Each row is a point. A path goes straight from each point to the next, and from the last back to the first. The post is the endless flat space through its rows: a point in 2 columns, a line in 3, a plane in 4, and so on, so that a path can go around it. Count how often the path circles the post. Going back the other way cancels.

Post (2 x 3)
array([[ -3,  24,  17],
       [-11, -36, -52]])
Path (21 x 3)
array([[ -25,   14, -119],
       [ -53,    4,  -65],
       [ -35,  -19,   53],
       [  19,  -24,   11],
       [  41,   10,    3],
       [  15,   29,  -61],
       [ -27,   73,   20],
       [ -61,  -24,   -8],
       [  12,  -24,   27],
       [  51,  -45,  -19],
       [  19,   28,  -52],
       [ -41,   10,  -77],
       [ -76,  -19,  -14],
       [   3,  -26,   43],
       [  41,   24,   19],
       [  25,   41,   13],
       [   8,   62,  -54],
       [ -60,   33,    1],
       [ -43,   26,   80],
       [  13,  -10,   31],
       [  28,   43,    7]])
Times around: 4

Post (7 x 8)
array([[ 24,  63, -28,  15, -20, -70, -72,   4],
       [ 36,  35,  23, -39,  12,  47, -11, -77],
       [-37, -29,   2, -12, -37, -12,  14,   7],
       [-54, -40,  -8,  25,  17,  26,  19,  43],
       [-26, -36, -60, -29, -37, -50,   5,  17],
       [  0, -27,  42,  65,  51,  -6,  10,  12],
       [ 23,  11,  -2, -24, -25, -30, -53,  11]])
Path (29 x 8)
array([[  -2,   20,   -1,   42,   30,    7,   59,   -9],
       [ -26,   -8,   -1,   42,   -9,   23,   56,   -8],
       [ -18,  -35,  -22,  -34,  -19,   30,   73,   11],
       [ -13,   35,    5,  -67,    3,    5,   -2,   22],
       [ -46,  -12,    8,  -15,   -1,  -24,   23,  -23],
       [  34,  -31,   29,    2,   12,  -35,  -41,  -29],
       [ -12,   -6,  -19,   58,  -44,  -69,  -64,   10],
       [  27,   33,    6,   14,  -38,   22,  -31,   -5],
       [  -5,   18,  -10,   49,   22,   15,   48,   35],
       [ -50,    2,  -37,  -29,  -12,   -9,  -10,   82],
       [  -7,   17,   14,   14,    1,  -59,   -1,    7],
       [  21,   57,   27,  -14,   46,    3,  -35,  -83],
       [ -69,  -64,  -38,   25,  -21,   -5,  -21,   28],
       [  12,  -35,  -63,   29,  -23,  -72,   32,  -59],
       [ -11,  -11,   12,   19,  -46,   35,  -29,   67],
       [ -20,  -29,   -9,    3, -121,  -41,  -23,   28],
       [  48,   15,  -33,  -10,  -14,   -3,  -36,    1],
       [ -30,  -16,  -17,   -5,  -32,  -21,   36,   62],
       [ -21,   74,   -1,  -26,  -25,   -8,  -22,  -18],
       [ -23,   19,  -27,  -24,  -31,  -31,  -67,   40],
       [  -3,  -41,  -15,   25,   12,  -36,  -14,  -44],
       [  25,    2,  -22,   11,  -36,  -80,  -54,    9],
       [  33,   16,  -93,   27,    1,   -6,   10,  -23],
       [  40,   23,  -37,  -22,   15,  -18,   -1,  -22],
       [   0,   12,   39,  -10,   24,  -33,    9,   22],
       [ -53,   -4,  -15,   22,   -1,  -62,   -5,   24],
       [ -37,  -42,  -30,   -6,    2,   -7,   10,  -15],
       [  41,   24,  -27,   21,  -16,  -21,  -76,  -41],
       [  20,    4,  -39,   -6,  -59,  -36,    1,   12]])
Times around: 4

Post (13 x 14)
array([[ -14,   31,  -23,   38,   40,  -10,   65,  -17,  -23,    9,   50,
         -75,  -30,   35],
       [  -6,   -5,   27,  -58,  -39,   38,    9,   19,   26,  -43,  -25,
          35,  -15,  -62],
       [ -16,  -36,   11,    3,   30,   63,   22,   26,  -16,  -13,   -1,
          31,  -19, -118],
       [   3,   -5,   36,   39,   50,  -30,   11,  -30,   44,   15,  -26,
          -6,  -30,    3],
       [ -26,  -35,   32,  -78,    0,   47,    0,  -61,   -1,  -53,  -26,
          28,  -11, -109],
       [ -25,   36,  -25,   21,   54,   -7,  -12,  -24,   25,   -5,   30,
          11,  -38,  -30],
       [ -21,  -11,   -3,   18,  -74,  -43,    7,  -31,  -15,  -27,    0,
         -10,   14,   11],
       [ -43,  -34,   41,  -25,  -11,   37,   -8,  -12,   50,  -53,   -9,
          -2,   34,  -71],
       [ -43,    7,   66,   66,   30,   53,   -9,  -61,   41,  -66,  -42,
          40,  -33,  -16],
       [ -36,   16,  -10,   12,   60,   33,   28,  -25,   20,   27,  -22,
          17,   13,    5],
       [  43,  -15,  -84,   10,  -34,  -18,   18,   -8,    1,  -35,  -21,
         -47,    1,   32],
       [  18,   12,  -73,   51,  -27,    4,   22,  -25,  -12,   60,   47,
         -72,  -45,   47],
       [  32,   27,  -64,   11,   18,   -8,  -19,    2,  -50,   35,    3,
         -90,  -13,   53]])
Path (25 x 14)
array([[ -34,   34,   60,   19,  -39,  -15,   -7,    5,   29,  -33,  -47,
          -1,   29,   -4],
       [  12,   -6,   18,   66,   19,   38,   25,  -78,    8,  -11,  -30,
         -15,  -51,    0],
       [  23,   15,   11,    9,   11,  -12,   32, -121,   37,  -90,  -15,
          20,  -34,  -49],
       [  43,  -53,  -26,   10,   -4,    9,    8,   10,   26,   -9,   14,
          14,  -27,  -66],
       [  -9,  -27,  -18,    5,   19,  -34,    3,   22,   23,  -11,  -25,
          28,   18,    6],
       [  17,    9,   14,  -19,  -29,  -14,   28,   -3,   53,   -5,  -33,
         -55,  -65,   58],
       [ -27,   15,  -26,   32,  -38,  -76,   23,  -43,  -36,  -16,  -54,
          14,  -13,  -14],
       [  33,   -9,  -38,   34,   15,  -17,   63,  -10,    7,    6,   10,
         -10,  -36,  -59],
       [ -59,   10,   -9,   57,   -9,   28,   41,  -22,  -33,   16,   53,
          12,   41,  -58],
       [  -4,   28,   12,   77,   68,  -16,  -14,  -29,  -34,   -2,   37,
          -1,    7,   37],
       [ -21,  -38,   14,    4,   36,  -69,   13,  -26,   50,  -40,   -9,
          20,   -5,    9],
       [   3,  -35,  -15,   46,   20,   18,   -5,   -2,  -14,   -1,   -4,
         -48,  -63,  -23],
       [   8,    2,  -13,   51,  -17,  -16,  -20,   32,   35,  -27,  -76,
          20,  -10,    3],
       [ -18,   -2,   41,   44,    3,  -27,   16,  -26,   40,  -36,  -46,
         -86,   -5,   -7],
       [ -51,    9,    8,  -17,   34,  -13,   21,  -93,  -26,  -20,   38,
         -45,   32,  -59],
       [  19,  -16,   49,    9,    4,  -46,   25,  -39,  -48,    4,   -2,
           1,   27,  -17],
       [ -12,  -23,   27,   71,   41,   32,  -15,   17,   38,    9,   50,
          30,  -51,  -39],
       [ -58,  -32,   20,   16,   10,   33,  -30,  -69,   13,    6,  -15,
          15,   13,   11],
       [ -51,  -19,  -59,  -22,   -2,    3,   26,  -32,   13,   32,   25,
         -17,  -49,  -24],
       [  -3,   39,    6,  -23,  -19,   35,   -5,   32,   58,  -10,    5,
         -48,  -37,  -18],
       [ -10,  -23,  -15,   16,   13,   -2,   64,  -38,    4,  -35,  -21,
         -46,   41,    3],
       [ -16,  -12,  -33,   46,   -6,  -14,  -21,  -33,  -53,    6,   33,
           7,   11,  -51],
       [ -47,  -11,   40,   12,    3,   34,    4,  -84,  -18,  -15,   22,
         -35,    6,   23],
       [  -9,  -16,  -53,   -8,   33,   -5,  -54,    6,   41,   12,   24,
          30,  -64,  -45],
       [ -29,  -21,  -26,  -57,   49,    7,   43,   -1,    9,  -12,  -68,
          -3,   29,   -9]])
Times around: 4

Post (17 x 18)
array([[-29, -54,   9,  14,  18,  26,   0,  12, -26,  -4, -31, -13, -21,
         49,  -6,  -4,  29,  27],
       [-14, -24,  36,  42,  26, -12,  26,  42,   6, -66,   8, -24,  14,
         10,  10,   0,  39,  24],
       [-35,  -5,  -9,  51,  56, -20, -10,  21, -12, -50,  -3,  10, -11,
         16,  47, -12, -14,  12],
       [ 48,  -6, -17, -14,  11,  -8,  24,  48, -15,  28,   5,  -7,   7,
        -13,  62,  13,  23, -13],
       [-27, -51,  10,  24,  -7,  -5,   0,   3,  21,  -6, -23, -16,  31,
         41,  37,  -9,  17,  13],
       [-47, -76,  51,   8,   3,   1, -13,   1, -14, -17,  13, -11, -10,
         -7,   9,   3,  31,  17],
       [  1,   2,  -7, -26, -20, -10, -32, -15,  19,  19, -20,  48, -27,
          6, -18,   8, -60,  31],
       [-13, -11, -18, -32, -42,   0, -15,   7, -15,  46,  12, -25,   0,
        -33, -56,  -4,  -9, -37],
       [ 15,  13, -16,  12,  34,  16, -17,  27,   1, -32,  24,   8,  23,
         15,  35,  36,  52, -10],
       [ 22, -12, -41, -73, -14,  16, -12,  17,   4,  28, -14,  19,  44,
        -28, -14, -14, -10,  -8],
       [-32,  29,  15,  -6,   5,  23,  -4,   8,   1,  57, -18,  31,  34,
          8, -38, -16, -35, -19],
       [ 70, -43, -39, -16,  12,   0,  21,   7,  -3,  26,  21, -16,  42,
        -40,   4,  20,  32, -46],
       [ 13,   6, -17,   3,  24,  15,  35,  -4,   2,  -3, -26, -29,   5,
        -25,  58,  51,  28,  -3],
       [-24,  -2, -17, -22,   1,  17, -33,  43,  21,  60,  10,  -6,  19,
          8, -37,  18, -52,  21],
       [-37,   0, -17, -35,   0,  -2,  14,   7,  43,  48,  46,  14, -32,
        -15, -46,  -6, -28, -41],
       [  3, -14, -44,  17,  39, -36,  53,   7, -15, -15,  18,  -4,  42,
         18,  26,  61,  39,  12],
       [-18,  -6,  24,  27,  77, -32,  -1, -10,  -1, -17, -36, -20,  -4,
         39,  24,  13,  36,  15]])
Path (32 x 18)
array([[  67,  -10,  -21,   10,   15,  -36,  -25,   -4,  -32,   19,  -86,
          31,   27,  -10,   88,   -8,  -10,  -18],
       [ -42,  -35,   27,  -25,  -20,   50,  -52,   34,   17,  -30,   55,
           9,  -27,  -36,   -2,   36,   47,   10],
       [ -20,  -32,    0,   22,    7,   15,    4,  -15,   -3,   41,  -20,
          -1,   41,   18,  -36,  -23,  -15,    8],
       [  63,  -55,  -46,  -22,   17,  -33,    8,    1,  -31,   37,    4,
          -5,  -32,  -20,   34,   15,   23,   32],
       [ -23,  -58,   33,   -5,   26,  -26,   56,   -1,    1,  -24,   62,
          12,   19,  -17,   41,   39,  121,  -32],
       [   3,  -16,   30,  -96,  -14,  -16,   17,    0,    9,  -31,  -41,
         -19,   19,  -36,    1,   79,   65,   47],
       [   4,  -20,  -11,  -20,    8,  -33,   10,  -24,  -18,   84,   -6,
          -9,   29,   25,  -53,   19,  -27,  -30],
       [ -72,   -7,  -33,   -3,   -9,   49,  -46,  -34,    8,   44,   69,
          -6,   -2,   47,  -34,    8,  -14,  -35],
       [  18,  -25,   47,   -1,  -15,   75,  -11,   11,    8,   12,   39,
         -21,   29,   -9,  -20,   12,   49,   33],
       [ -10,   10,  -34,  -46,   23,   65,   48,  -61,   -8,   31,  -83,
          -7,   73,    2,   50,   11,   37,  -44],
       [  -9,  -38,    4,  -60,  -26,   -5,   14,   12,  -41,  -23,  -26,
         -20,    0,  -58,   21,   17,   50,  -55],
       [  -9,    2,  -59,  -19,   46,  -29,   -3,   24,   34,   15,   10,
          40,    4,    4,   44,   66,   -6,  -22],
       [ -20,  -29,   -7,   -4,  -25,   27,  -24,   38,  -27,   45,  -13,
           3,   71,   23,  -69,   13,   51,   21],
       [  56,  -57,  -27,  -64,  -17,   -6,   43,  -24,   25,   37,  -24,
          13,  -23,   24,   11,   -3,   50,   12],
       [ -83,   53,  -19,  -58,    7,   53,   53,   -9,  -20,  106,  -30,
           1,   62,   24,  -21,  -10,  -15,  -30],
       [  14,  -40,   19,  -11,   21,    0,   35,    5,   22,   49,  -30,
         -38,   41,   57,   -2,   41,   -4,   21],
       [ -49,  -57,  -18,    4,   35,  -24,   -8,   40,  -43,  -37,  -17,
          24,    8,   50,   -4,    5,   35,   -3],
       [  22,  -25,    3,   15,   19,   13,  -37,   -9,   -5,   25,   -4,
          40,  -49,    2,  -56,   42,   -5,   10],
       [  12,  -34,   25,   37,   40,  -41,   48,  -17,   -6,   23,   50,
          -3,  -43,  -30,   18,   11,   47,  -49],
       [ -32,  -59,   44,   28,   -9,    1,   14,  -10,  -13,   31,  -42,
         -41,    8,    3,   -7,  -41,   16,   13],
       [ -88,  -40,   13,   36,  -10,  -21,   38,   48,   32,   40,   -1,
        -103,  -34,   -5,  -58,   28,   15,    7],
       [ -55,  -40,   17,  -16,    2,  -24,   41,   24,   11,   -1,   44,
          -3,  -23,   18,   -3,   49,   79,  -33],
       [ -52,    6,  -19,  -20,   34,  -37,   -9,   14,  -26,    9,   19,
         -35,    4,   47,  -37,   43,   31,  -44],
       [ -25,  -35,    9,   29,   41,  -46,   28,   27,    7,   43,    9,
         -18,   40,   53,  -29,   -1,  -29,   19],
       [  32,  -30,  -27,  -19,  -23,   20,   15,  -40,    2,   -1,  -37,
          29,   21,    4,   19,   -7,  -40,   32],
       [   3,  -17,   26,   19,   11,   20,  -17,   14,   -1,   -6,  -25,
         -14,   17,   58,   19,   -8,   34,  -32],
       [ -33,   -1,   28,   55,   15,   41,    8,   31,  -46,    8,  -32,
          35,   80,   67,   16,   28,   28,   13],
       [  25,  -47,  -30,   27,   19,  -33,   10,   11,   35,   -3,  -33,
          20,    4,   -2,   55,   47,   -3,   36],
       [   1,   -9,   29,   36,   -2,  -33,    9,   10,  -11,   26,  -33,
          11,   49,    8,   27,  -46,   -8,  -13],
       [  10,   23,  -24,   35,   17,   20,   47,   14,   24,  -36,   46,
          15,   28,  -10,   44,    5,   -7,    9],
       [  -2,  -42,   27,   -6,  -28,   64,  -19,    1,  -45,  -35,  -55,
         -31,   47,   19,   -6,  -65,   46,  -16],
       [ -18,  -25,  -29,   13,    3,  -15,   37,    7,   21,    6,   -9,
         -48,    3,   -9,   58,   37,  -16,  -55]])
Times around: 2
